Each row is a point. The window is the flat piece filled in between its corners: a triangle in 3 columns, a solid with four corners in 4, and so on. A path goes straight from each point to the next, and from the last back to the first. After which points does the path pass through the window?

Window, 4 rows:
[[ 43 -26  42 -61]
 [ -1  -4   2  34]
 [-41  23  -9 -25]
 [ 11  16 -30  35]]
Path:
(1): [-33  36   9  15]
(2): [ 82   6  53 -53]
(3): [-11 -45  13 -43]
(4): [-18 -38 -35  19]
(5): [ 9 63  3 10]
(6): [ 22  18   9 -14]
(7): [ -5 -11 -11 -26]
(8): [-31  -8 -38 -74]
Through the window after points: 2, 4, 8

Window (6 x 6):
[[ 22  23  -4 -42  19  14]
 [  5  30 -18   6 -30   4]
 [-34  60   1  16  71  -5]
 [  1 -62  53  -7   9  -1]
 [-43   1  67  40 -26  57]
 [-12  34  14 -41  34 -56]]
Path:
(1): [-37  -3   4 -25   3  15]
(2): [-25  18  -2 -33  27 -32]
(3): [ 26  61  66 -31  34 -75]
(4): [ 1 27 31  6 -4  1]
(5): [-13 -28  21 -19 -10   2]
(6): [-34 -63  37 -34  11   8]
(7): [ 16 -37  52   9   9  -3]
(8): [ 16  -1  51  27   0 -50]
(9): [-10  -9   6 -42  -6  33]
(10): [-17 -50  20 -22   2  -8]
(11): [20 -5 93 35 32 21]
(12): [ 16  22  57  25  64 -42]
Through the window after points: 2, 6, 10, 12

Window:
[[  5   8  15  21 -23 -34 -39   1]
 [-22  10 -37  13  21 -19  15 -23]
 [ 24   5  26  39  31  35  12  20]
 [-17 -39 -50  14 -75 -39   3 -52]
 [ -8 -45 -15  41 -23 -40  50  13]
 [-32 -14  54  36   3  33  -2  62]
 [-29   9  64 -67  45   6  -4 -49]
 [-46 -77   4  66  48  -8  61 -29]]
Path:
(1): [  9  26  18  34 -36 -50  39 -24]
(2): [ 10  11  31  32  26  19  41 -24]
(3): [  3 -11  11  20  20  14  -6  24]
(4): [-16 -70 -13  -3  22   7   7   1]
(5): [-22  10  18  47 -33 -29  46 -14]
(6): [ -5  -6  24  49  -3 -18  20   9]
(7): [ 24 -28 -25 -13  24  32 -14   4]
(8): [-24 -41 -29  37   9  -6 -52  -2]
(9): [ -5  40  32 -13  11 -12  65 -19]
(10): [-24  73  91  -3  25  -3  29 -11]
(11): [  5 -28   8  24  25  11   6   9]
(12): [-37 -92  16  -1 -13  11 -45  41]
(13): [ -9  64  -1  38   4 -12  48 -53]
(14): [-40  33  43  25  -7 -33   5 -19]
(15): [  0 -80 -51  29  14  21  17 -11]
(16): [-34 -89 -41  31 -11 -13  23  -4]
Through the window after points: 2, 6, 8, 16

Window (9 x 9):
[[ 11  21 -19  52 -81  63 -10  72 -32]
 [ 31  66 -35 -90  11  -2 -36  25 -10]
 [ -4 -47 -21  29  43  -7  25  12 -37]
 [ 50  61  10 -78 -34 -36 -21 -11 -21]
 [ 10  30   7 -15 -40  58 -19   1  -1]
 [-16 -43 -15  26  26 -42  32  16  36]
 [ 36 -29 -13  61  58   7  52  36   8]
 [  2  68  16 -28  14 -32 -38  -1 -10]
 [ 38 -15   3 -20  31 -38 -46   6   9]]
Path:
(1): [  6  15   8  -6  -1 -12   3  34 -26]
(2): [ 37  27 -38  -8  -8   0 -26   5   0]
(3): [  1 -38 -79  24 -26 -16  19 -30  22]
(4): [ 14   4  34  24  60   3   7  61 -16]
(5): [-28   9  43 -23   1  24  23  68  16]
(6): [ 75  47 -40 -50  -5 -43 -57 -34 -27]
(7): [  4  52 -49   8  -1   8 -35 -26  -1]
(8): [ 35 -30  37 -46  36 -23   7  31  -5]
(9): [ 11 -16  13   3  17  -1  22  40   0]
(10): [ 25  20 -43  -5  16 -35 -11  -1 -22]
(11): [ 17  69 -87   4 -21 -23 -25  13  35]
(12): [  5   9  23 -25  16  11   5  18 -30]
Through the window after points: 5

Window (11 x 11):
[[ -39  -17   53  -11   -7  -32  -23   76  -24   34    5]
 [  37   18  -11   -4  -22   58   57  -67  -17  -27   -3]
 [  20   -8  -29  -28  -28   28   21   30  -12  -32 -102]
 [ -38  -61   24  -41   40  -35  -33   -6  -35   35   10]
 [   0   -5  -23   11  -44   -3  -23   -4   22  -65  -44]
 [  -1    8   16  -33   19   19  -70  105   36  -40  -59]
 [  81   10   37    9   -6    3    9   20    5  -50  -56]
 [  -1  -40  -10   44   24   23   10   -3  -12  -17  -12]
 [  20  -43   54   -8  -21   53  -42   56   50  -44  -85]
 [ -15  -12   18   17   27   -5   -6  -37    6   60  -18]
 [  24  -22   -3   19   18    4   99  -80   40  -12   14]]
Path:
(1): [-33 -35  44   6  27  15  -9   3  -2 -10 -30]
(2): [ 45  -4   9 -27  -9   2 -12  46  16  16 -33]
(3): [ -1 -29   3   3 -14   6   1  25  27   6 -14]
(4): [ -9  -8  15  -7  16  22  -5 -12 -12 -36 -44]
(5): [-41   1  22 -19  24 -16 -10   2 -21 -24 -49]
(6): [  1 -33  10  -7 -15  -6 -19  26   2   2  -8]
(7): [ 27 -39 -70 -19 -38  41  39  48  47   1 -39]
(8): [  6   3  71  22  17   4 -23  -5   1 -39 -42]
Through the window after points: 5

Window (12 x 12):
[[ -8  32   6  -3   1  16 -16  32   7 -34  12   8]
 [ 12   4  32   5 -22 -20 -24 -29  54 -32 -14 -62]
 [  3 -79 -31  -4  10 -40  26 -27  11  98  25  14]
 [ 38 -30   7 -32   9 -39  18 -16  13  64 -36  45]
 [ 50  26 -54  34  45  32 -17  36 -54  16 -21 -64]
 [ 24 -19   3  17   9 -63 -15   2 -54  52   4   5]
 [-43 -40   9 -59  28 -50   9 -42  10  84 -12  -5]
 [ 49  67  24  -5  18  22  24  10 -19 -29  36 -39]
 [ 19  28  24 -35 -14 -29   5  55  38  -3  11 -44]
 [  2 -66  11 -19  28 -57  46   1 -10  16 -18   8]
 [-23 -36  -8 -10 -29 -39  53 -21 -18  83 -29   6]
 [ 23 -13  39 -51 -42  23 -32   4  10 -33   7 -60]]
Path:
(1): [ 40 -50 -35  -3  -2 -73  -8 -42  -7 -44  33   3]
(2): [-13  29  59 -14  12  32  35  38   7  66 -44 -47]
(3): [-48 -69  66  65  10 -17  20 -11  43  35  23  20]
(4): [  41    9  -41 -116    3  -56   18  -14  -28   42  -29  -27]
(5): [ 52  16 -74 -33  17 -32   6 -34   1  14 -27  19]
(6): [  0 -33  42   2  19 -17  29  23 -17  18   7 -30]
(7): [-10 -37  17  11  47  12   2 -19  24  83 -25   3]
(8): [ 18 -13 -10 -33  -8 -43  11  -9 -23  14   1  -7]
(9): [ -2 -37 -22 -28  -5 -48  16 -11  -4  26  -5   1]
(10): [ -4  -2  50  -9  -2 -11  20  -7  10  58  -1  -3]
(11): [ -9   1  34  45 -12  12  47  12   5  74  11 -43]
(12): [  4 -43 -38 -66 -14 -69  11 -36 -22  29 -46  32]
(13): [ -4 -29 -49 -40 -51 -26  19 -22 -11  -4 -33  -6]
(14): [ 12 -25  42  13  34 -37  -3   6  12  56   7 -22]
(15): [ 29  -1  10   2  28  -3   3  19 -12  33 -19  -6]
(16): [ 22  -4 -71   8   0  -6   0  -7 -34  19  -6 -63]
Through the window after points: 1, 5, 11, 15

Window (14 x 14):
[[  32   64  -18   15    8   25    3  -18   57  -19   11  -24   44    8]
 [  -5   41  -58   42   -1   74  -38    7   14  -14    4  -37  -16   -6]
 [ -13  -20   76    1   16   10   60  -57   44    7   -9    6   10   35]
 [  24  -21  -82   38  -13  -35   63    9  -35   26   43   96   33   29]
 [ -11   21   19   43  -26    4   34  -24  -18   10  -21   -2  -23  -55]
 [ -18  -15   12    8   22  -17    4  -48  -35    6   57   38    8  -27]
 [  25  -65   81  103   11  -17  -16   15  -97   39   34   -8    2   28]
 [ -10   22   58    5   51   10   17  -21   37   -4    3   41  -26  -54]
 [  25   27  -17    2   -1  -80   51 -102  -34   -6    3   82  -84   52]
 [  19  -24  -37   24   35  -26  -23  -27  -22    6    1   -4  -24  -39]
 [   8   24  -17  -28   56   26  -13   -8  -21   50   27  -27   12   -4]
 [ -58   13   14   22  -25  -66   28   -1   17   -1  -19   40  -24  -29]
 [  43  -46   70  -36  -53    5  -38  -32   20   68  -34   20   64   80]
 [ -14   18   -6   16   53   22   34  -27  -54   -7  -12   33   40   16]]
Path:
(1): [-22  43 -35  52   0 -12 -40  -9   3  94 -27  56  16  37]
(2): [ 11  -9  -2   9   9  -6  39 -30 -31 -16  23  14   2  -4]
(3): [ 21   9   2   4  13  -1  36   4  18 -57   3   6   3  14]
(4): [ -3  17   1  32   3  11   0 -39  -6  61   1  11   8  -2]
(5): [   3   -2   29   58   -1   -2   20 -105   -4   80  -34   51   -6  -15]
(6): [  2  13   1  -3  21 -14  14 -20  -8 -19  32  20 -10   3]
(7): [ 30 -52  -8 -10   2 -10  31 -16 -34 -23   6  20   8   6]
(8): [ -9  18  14  50  17 -11   4 -11 -18  49  25  21   6  10]
(9): [ 31  -4   3  75  40   0  -9 -63 -15  56   9   2 -11 -11]
(10): [ -2   5  31 -41 -15  21  18  28   0 -31  12  29  22  30]
(11): [  1   1  -2  16   6   6  21  28 -21 -28  23  28 -35   7]
(12): [ -5   5   7  44 -10 -37  20 -74   1  37 -16  30  23 -21]
Through the window after points: 5, 7
